Each row is a point. Each copy is the shape, with its points in the same order, turned, moved and blurred by noise. Say if it was mirrored as well.

Shape (9 x 3)
154 -94 101

80 -246 -180

-294 123 -23

-63 -230 171

165 165 205

-10 -21 -127

106 142 -180

17 -343 -312

62 113 357
Copy 1 (9 x 3)
76 123 111

-255 115 64

3 -48 -390

13 -142 87

290 205 -25

-100 128 -145

-40 317 -186

-427 73 47

359 43 -21
Copy 1 is: mirrored
Copy 2 (9 x 3)
-116 -127 -125

195 -187 -8

125 322 -128

-3 -127 -335

-286 16 -5

132 -40 -6

88 43 219

355 -233 -45

-344 53 -192
Copy 2 is: only turned

Shape (10 x 4)
-123 15 -18 -162

253 264 58 401

-73 -236 -195 -122

232 33 -117 93

35 -187 -95 39

-96 150 -215 256

-307 -42 275 25

43 -107 177 -144

-12 166 -85 -180

3 -220 106 -230
Copy 1 (10 x 4)
-77 36 73 23

565 -18 -237 99

-239 6 -207 -55

284 -144 -253 -73

-44 55 -257 6

232 -221 -144 301

16 296 23 303

52 307 -38 -122

40 -77 79 -128

-117 246 -129 -105
Copy 1 is: mirrored
Copy 2 (10 x 4)
124 113 73 256

234 10 235 -415

170 162 -281 211

212 -92 -45 -133

153 166 -181 25

497 180 121 -37

-37 421 164 149

-146 59 -4 63

139 -107 111 209

-135 107 -149 191
Copy 2 is: mirrored

Shape (10 x 6)
4 -423 40 -97 92 106

-53 76 143 102 -15 -23

-16 -66 -33 67 131 -55

-161 -162 -87 -92 -621 19

-115 157 21 -120 247 -79

-137 -61 37 260 80 -363

109 191 285 -113 313 -83

-146 153 13 262 312 12

-141 57 -97 278 86 60

305 -10 -60 25 229 15
Copy 1 (10 x 6)
-257 -275 -172 161 -263 -145

20 49 117 122 -58 14

-117 -60 -81 132 -8 85

501 -377 -67 66 -190 -235

-152 179 -89 -11 127 -39

33 54 -78 34 -160 376

-340 185 203 -91 66 -30

-146 247 -34 304 84 181

28 48 -67 362 52 134

-334 -204 77 114 187 77
Copy 1 is: mirrored
Copy 2 (10 x 6)
-21 89 -265 258 -211 262

-27 -80 61 177 165 43

13 85 -127 84 124 125

498 -30 202 400 -242 -82

9 -155 -129 -165 193 148

146 73 -92 256 436 187

-244 -314 -228 -13 230 37

-180 87 66 -75 338 194

-33 196 134 45 202 106

-181 104 -305 21 90 -102
Copy 2 is: mirrored
Copy 3 (10 x 6)
-290 74 276 278 290 -59

-108 46 54 -48 -97 -131

-122 -97 135 146 -26 -92

19 415 -372 257 200 -52

-184 -156 120 -46 -157 170

-188 -49 71 237 -353 -234

-136 -31 410 -196 -191 132

-216 -316 99 -97 -158 -183

-106 -234 -60 9 -26 -264

99 -158 381 88 43 -27
Copy 3 is: only turned
